Each wall is flat, endless, passes through zero and stands at right angles to its row. A trip goes straight from one point to another. List the walls that it crosses, first one first.
(in the rows, 128 means zero)

Walls:
(1): [122 115]
(2): [153 160]
(3): [120 110]
(4): [97 74]
(5): [117 117]
(6): [112 112]
(7): [ 95 199]
Trips:
[161  70] to [ 55 138] => 7
[122 145] to [117 141] => none
[127  75] to [123  91] => none

Walls:
(1): [123 189 154  93 136  76 125 168]
(2): [107 126 155 163 112 105 150 150]
(3): [ 82  93 165  95 172 126 154 115]
(4): [166  60 114 146  96  81 106 154]
(5): [126 136 115 101 154 198 116  79]
(6): [135 160 158 145 140 130 104 101]
Trips:
[126 119 135 131 146 131 179  93] to [121  83 190 109  80  68 125 156] => 5, 4, 1
[127 193 141  81 146  68 188 200] to [141 184 113 127 124 106 147 106] => 3, 6, 2
[140 134  78 114 107 157  85  69] to [148  95 155 112 100  81 122 181] => 4, 6, 5, 1, 2

Walls:
(1): [183  83 127 103 154 131 100 147 125  85 120 100 104 137]
(2): [125 177 120 141 153  90  91 120 136 107 132 162 146 143]
(3): [ 97  93  93  96 174 128 152 126 119 105 121 141 128 136]
(4): [169 104 208 101 155 177  71 121 162 105 200 139  95 168]
(5): [105 126 154 152 131 135 170  64 111 200 153 135  56 113]
Trips:
[113 118  99 112  70 172  89 116 198 137  98  79 188 150] to [118 130 117  91  80 111 147 121 128 131 153 119 120  97] => 5
[152 103 123 163 178 190 124 117 131  96 148 118 144 147] to [139 123  99 123 152 126 138 134 111 105  86 181 139 124] => 2, 4
[ 56 108 179 150 101 134 139 174 136 185  78 176  82 108] to [222 182 122  81 128  75 149 122 105 167  66 116  54  82] => 1
[115 171 168 120  84  94  94 216  94 159 126 107  88 157] to [118 141 133 148 175 104  94 100  76 169 117 148 136 155] => 5, 4, 3
[132 119  46 115 109 142 186 155 134 120 178 108 160 142] to [ 78 152 171 129  96 144 105 118  94  89  93 175 132 117] => 2, 3
[ 68  98 139 125 160 128 103  88 104 184 160  75 169 110] to [ 83 184 152 129 174  97 129 151 101  59 151 135 127 105] => 2, 5
[ 60 137 167 101 133  97  96  76 117 140 125 148 149 108] to [150  89  70 177 185 108 127 177 133 239  97  76 109 164] => 2, 1
[173 159 110 166 146  64  85 179 125 148 134 148 112 121] to [135 143 122 147  85 123 176 150  77 142 166 165 105  92] => 1, 5, 2
[197 135 120 120 146 125 104 173 151 145 165 140 144 136] to [111 163 151 157 138 159 129  46 119 135 109 126 148  75] => 1, 5, 4

Walls:
(1): [164 154  99  96 176 104  85 119 122 174 122  91 104 132 123 101 133 155
  66 137 127  83 170  94 189 119 105 125 119 108 128 206]
(2): [116 197 107 100 157  97  78 133 105 177 119 108 120 139 169 144 209 119
 117 151 174 159 139 175  86  52 160 172 103 127 151 125]
(3): [139 126  94 105 138 125 176 132 124 137  80 102  63 105 109 151 106 124
 123 148 168  74 102 127  90 116 128 108  98 118 138 110]
(4): [113 104 149 213 130 165  88 108  87  90 164 116 144 129 104 159 181  87
 140 177 110 116 130 103 140 183 140 140 123  97 130 159]
(5): [159  92 182  73  96 143  90 207 192 191 100 178 174 111 118 149 107 121
 166 146 195 128 169 130 125 157 100 140 152 122 161 155]
(6): [142 115 155 178 143  97 112 133 115 124 126 101 119 145 117 144 137 123
 155 189 129  45 164 177 126 105  75 101 155 112 175 168]
(7): [179 117 119 151 123 147  65 179 149 162 123 122 103  88  69 127 140  90
 153 155 158  72 105 112 129 121 137 180 135  67 118  89]
(8): [113 162 100 175  75  86 128 123 110 165 151 156 132 116 131 142 136  80
 117  93  87  93  71 116 204 125 123 122 139  98 118 104]
Trips:
[ 70 105  99  75 165  58 119 117  66 106 143 138 141  84 149 136 166 130
 123 143  73 127 106 157 172 169 144 184 101 156 121 106] to [196 152 132 124 126 154 130 180  89  86 178 142 131 125 111  98 151 137
  86 154  79 143 161  84  70  98 160 174 102 162 101 138] => 8, 7
[100 128 120 157 120 141 140 140 114 156 139  90 168 193 158 129 134 141
 159 152 169  88 138 111  99  97  61 114  42 149 141 159] to [117 102 156 163 123 127  89 143 153 134 116  92 183 122 137  68  82 112
 149 165 143 145  95 160  56 123 168 125 139  93 150 102] => 1, 7, 3

Walls:
(1): [ 87  93 126 141  97  94 141  53 155 131 166  77 109 178 124  84 190 151
 127 166 148  83 209 200  91  93 110 137 101 178 198  90 146 157  70 118
  98  94 152 180 120 191 124 106 158 136 121  94]
(2): [ 78  69  88 119 113 118 150 122 147 130 128  61  95 147 116 112 160 146
 115 194 118 177 175 151 206 153 102 165 142  95 155 172  97 166 175 167
 147 124 157  78  97 110 123 164 191  99 117 141]
(3): [142 169  91 168 130 166 112  85  98 153 128 126 171 205 179 104 153  73
 138 145 131 117 185 163 129  73  75  93 148 152 194 160 136 128  88 108
 122  71 122  85 162 104  95 142 119 157  94 133]
(4): [130 120 110 126 131 133 132 118 170 140 131 147 137 126 124  15  85 124
 121 144 132 124 162  91 121 137 122 130 136 115 111 152 151 222 144 131
 172 166  68 126 139 187 116 129 130  79 133 165]
(5): [155 112  83 152 142 126 117 156 156 119 121  87 148 118 156 125 178  79
 147  98 230  76 156  85 151 119 123 150 165 118 175 141  97  93 112 120
 151 132 117 148 125  61 122 193 125 165 161 105]
(6): [ 16 148 143  71 115  77  81  97 105 123  87 172 110  79 163 136 151 130
 123 150 136 152 136 107 121 107 113 156 143 133  96 124 100 122 103 157
 157 148 110 103 177 130 116 172 163 123 163 205]
(7): [ 94 123  62 100 157 119 156 139 168 161  96  85  80 133 141 112 106  60
 168  96 101 105  94 180 130  75 121 140 163 137 140 112 120  62  66  99
 138 127 117 101 144  58 150 147 142 111  79  90]
(8): [179 117 134 114 148 140 161  78 117 182 122 122 132 100 120 191 155 150
  90 106 163 148 151 134  71  51 119 140  93 121 114 145 121 153 134 141
 144 137 161 149 116 131  74  98 177 183 159 113]
(9): [122  77 134 167  50  78  71 137  63 105 155 102 174 132 132  87 151 129
 111 151 115  34 112  62 116 105 143 137 141 111 112 120 166  58 167 169
 168 192 183 115 159 131  64 137 164  92 157 175]
(10): [195 146 142 137  96 110 115 182 167 106  85 210 144 127 149 126  66  87
  89 140 111 136 164 133 151 102 151 138 127 164 147 134  96 123 184 102
 117  87 173  81  87  79 133 145  86  89 162 139]
(11): [119 143 187 139  98 146 159 146 166 160  86 168 149  64 178 159 146  69
 113 151 158 199 141 122 107 107  92 131 136  96 109  96 106 136  76 110
  90 156  62 168 134 175  71 132 159 109 124 134]
(12): [124 140 190 121 119 116 136 108 152 196 133 144 159 149 111  69 116  43
 129 123 134 110 161 193 167 113 104 130 158 160  92  83  79 138  94 114
 154 135 120 163 173 170  84  81 155 183 156 132]
Trips:
[ 90 160 166 154 142  96 198 127  85 125 116 105 133 204  93 133 131 151
 152 127 168 115 150 132  83 115  99 125 150 100 161  86 134 122 159 128
  84 118 170 178  97  96 141 119 145 128 138 108] to [135 174 166 126 139 150 117 159 133  67 166 154 139 184 101 123 181 133
 170 155 129  69 100 119 113 108  66  99  83 161 119 151 158  81 100 168
 140 107 119 169  81 183 163  93 114 128 168 158] => 2, 9, 5, 12, 8
[140 163 156 131  69 160  96  73 143  82 152 123  92 127  42  85  64 140
 142 115  99 121 137 103 149 123 164  83  89 121 106 119 127  74 118 117
 181 117  67  94  54 120 156 105 152  90 152 153] to [ 99  71  73 100 140 126 115 185 113  75 125 158 144 115  91 106 103 172
 145 106 158 112 112 117 154 132 198 163 126 152 161 162 149 128 114 132
 107 110  76 142 110  72  55 143 128 144 128  60] => 7, 5, 2, 4
[146  73 171 117  86 161 158 169 181 204 179 131 134 135 113 102 113 131
  73 196 147 155 136  79 159 117 132 144 140 156 199 130 103 140 120 156
 109  90 119 165 126 151  77 138 154 155 133 152] to [136 125 149  96 142 146 136  85 111 146 101 180 174 192  87 186 101 181
  68 115  78 110 148 188 150 123 131  62 166 142 161 147 150  76 153 116
  83 119  94 127 161  98  66 178 102 167 121  98] => 9, 5, 4, 2, 11, 1
[108 166 103  88 119 183 131 117 155 139 148 116 134 199 126 129 145 121
  81 119 151  86 130  83 126 106 132 107 126 141 149  71  81  99 102  96
  80  75  99 134  85  80 140  89 144  94  81 135] to [171  93 100 184 125 180 120 135 115 105 149 106  54 122  48 123 139 145
 108 141 118 135 116  91 173 145 164 144 111 197 104 151  74 188 186 130
 146 112  72 154 170 178 154 136 166 146  99 101] => 10, 2, 4, 7, 3, 5, 1
[155 141 130  90 164 182  70 138 123 121 114 133 164  99 155 103 117 128
 131 113 108 131 154 132 144 131 154 167 112  96  56 142 101 162 124 121
 151 161 140 102 144 135 107 166 113 105  83 201] to [153 109  95 153 101  93 136 139  52 153  83 195 122 149 131  98 105 131
 105 162 128  65 180 170 140  81 103 136 101 144 120 115  91 147 153 142
  98 160  87 170 162  92 181 145 167 125  46  86] => 3, 7, 1, 11, 6

Walls:
(1): [112 133 121 125 188  86 104  90 146 133 116 122 127 168 116 127 156 142
 109 153 158 138  92 161 156 119  77 132 119  88 102  71 102 128 191 133
  85  96 129 136 140 137 128 133 139 134 104 146]
(2): [ 71 172 111 124 111 180 113 115 147 112 151 120 169 110  62 200 202 108
 174 104 132 107 164 138 126  71 129 161 179 102 113 147 166 102 123 157
 113 128 169 146 156  91 103 109  68 150 114 127]
(3): [151  98 141 163 168 124 136 141 113  94 153 103 121 173 153  99 199 161
  81 176 152 105 115 117 107  74 110 168  76 152  72 129 179 119 117 142
 142 149 109  96 152 129 147 140 126 116 130 113]
(4): [132  60 135 117 169 148 131 111 131 142  86 197 144 150  85 104  69 189
 196 118  80 117 157 168  74 131 156  76 105 144 110  87 112 173 165 140
 155 136 167 122 102 124 123 119 101  88 131 117]
(5): [ 90 136 131 138  88 156 133 125  79  76 144 155 133  91 142 182 134 102
 132 121 106  68 137 142 148 125 140 171 145  31 171 132 145 171 136 107
 166 187 153 124 105 148 137 153  99 108  95 110]
(6): [159 160 139 103 113 133  88 192 105 158 120 116 181 156 160 168  74 113
 116  77  66 169  93 134 161 134 119  84 118 133 106 155 109 169 133 125
 127  32  81 114 208 167 175 127 121 168 163  68]
(7): [152 157 127 173  75 153  75  88  76  90 148 122 134  71 189 130 106 154
 110 168 172 121  80 114 160 132 192 149 121 134 110 128 153 109 152 107
  62 204 114 109 113  91 113 115 122 121 183 142]
(8): [141 133 148 129 143 153 118  97 160 136 143  74 123  69 165 215 119 120
 101  83 125 111 202 196 117 102 107 152  70 112 141 169 126 166 164 107
 152 165  26 162 112 161 174 137 120 174 126  76]
(9): [160  60 165  87 118 134  99 211  98 150 154  98 122 111 150 189  76  87
 155 116 168 116 111 106 142 161 159 147 173  71 136  92 109  90 144 165
  78 104 114  78 152 151  55 120 122  94 178 139]
Trips:
[166 122  88 121 117  64 121 154 103 152 100 187  94 142 112 141 147 153
  46 152  73 130  79 159  96 148 136  94 100 111 187  92 120 191 137 129
 121 165  74 133  96 158 119 118  83 165 146 178] to [153  97 183 154  84 124 114 113 152  90  88 157  96 109 138 197 156 199
  60 191 130  68 158 117 221 164 133 153 158  95 145 131 151 138 127 146
  97 140 132 119  93 133 162 139  36 150 105 151] => 6, 3, 4, 9, 2
[149 153 116 133 175  97 139 128 131 119 167 174 131  68  65 149  82 149
 148 203 130 100 142 120  56  92 133  82 172 106 168 173 173 109 144 110
 183 129 187 172 115 147  98  49  69 191 125 160] to [153  98 168  86 137 157 114 167 149 116 125 128 131 119  68 129  95  74
 193 149 142 171  95 159  90 150 156 191 138 173 131 104 141 200 108 119
 162  96 205 134 158 221 187 120 146 155 175 132] => 9, 6, 5, 2

Walls:
(1): [134 137 117 106 121 156 151 143 112 133 141 109 142  66 107 140 154 101
 136 186  85 148 127 131 126 119 136 107 187 132 105 112 135 118 161 158
 132  95  88  70  80 172  89 120 145  93  72 173]
(2): [103 194 112 167 128 101 132 167  98 164 150 112 173 119 137 177 143  79
 136 137  98 146 158 110 154 137 176 168 150 136 108 106  98 136 143 128
 106  93 126 100 115 119 157 157 173 185 163 173]
(3): [153 156  61 136  76  86 122 119 119 186 126  78 145 158 137 135 144 147
 181  87 159 191 108 201 169 124 138 120  86 120 113 135 118 165 111 125
 135 104 113 156 154 115 144 103 177 169 104 125]
(4): [130  86 143  77  89  94 167 106 168 129 119 156  39 100 151 143 155 131
 104 142 130 132 102 143 139 200 160 137 123 178 125 116  84 135 108 141
 109  76 144  78 121 147 195 148  92 148  80  67]
(5): [106 152  99 146 121 131 174 161 142 125 102 145 215 119 124 166 168  69
 100 149 130 121  64 126 105  80  80 128 165 124 120 142 130 189 130 174
 181 125 178 173 143 110 129 100  84 124 126 138]
(6): [137 103 103 133 126 171 135 149 144 151 126 146 103 104  73  87 101 158
  67 116 143 125 129 129 114 181 147 125 124 126 104 126 143 143  73  77
 100  67  69 116 147 130 131 126 119 105 169 181]
(7): [ 91 147 182  91  97 100 153 119 149  70  86 146  82  79 134 147 122  99
 135 104 160 160 134  97  94 118 141  98 133  93 176 109  91 122 120 154
 141  99 151 124 101 136 167 185 164 143 122 140]
Trips:
[114  90 122  78 172 175  69 133  92 142 173 136  62 121 114 152 141 100
  79 218  91 130 123 172  81 134 137 152 119 125  88 156 123 163 114  94
  97 118 102 125 124 102 134 152 104 145 128 116] to [128 128 104 115 129 177 165 155 106 147 113 137 136 112 132 131 145 106
 154 109 143 156 140 125 167  78 131  97 173 140 107 129 119 120 122 106
 174 117  85 114 146  87 137   7 120 119 123  55] => 5, 3, 4, 6
[134  58 132 133 159 157 148 127 158 156 137 107 130  85 147  82  79  93
 153 129 130  71 134  98 114  67  65  86 100 134 128 123 143 152 102  94
  80  94 194  79 126 109 110 142 114  92 114  87] to [162 119 164 120 135 133 101 133 129 166 105 146 123  91 149  87 133 152
 103 128 142 134 110 165  35 137 120 103 147 160  91 115 102  72  99 120
 146 147 112 116 112 109 115  96 128 100 119 224] => 1, 5, 4
[122 132 119 167 117 224 122  64 114 113 107  98 207 108 113 139 108 114
 142 134 135  82 190 153  45 165 133 142 138 125 126 112 135 144 142  75
 135 121  98  98 116 112 105  96 124 151 172 111] to [100  90 172 147 163  82  75  78 211 175 104 140 177 112 169 120 144 146
 116 145 158 149  73 130 197 139 154 129  96 173  86 167 117 142  82 147
 124 116 152 149 164 176 115 150 130 132 155 136] => 5, 1, 3, 4, 2
[105  87 151  58 138  88 153 123 177 106 119 192 128 192 167 144 114 159
 159 114 101 112 159 100 160 129 155  87 215 172 107  86 164  88 152 100
 159 128 140 152 147 131 131 100  94 177 104 166] to [155 158 135  93 142  48 204  96  98 135 102 177  99 161 136 108 175 146
 157  91 145 150 141 127 156 113  74 128 179 154 116 122 168 132 155  91
 159 162 141 138 152  88 112  85 114 101 138 115] => 5, 7, 3, 4
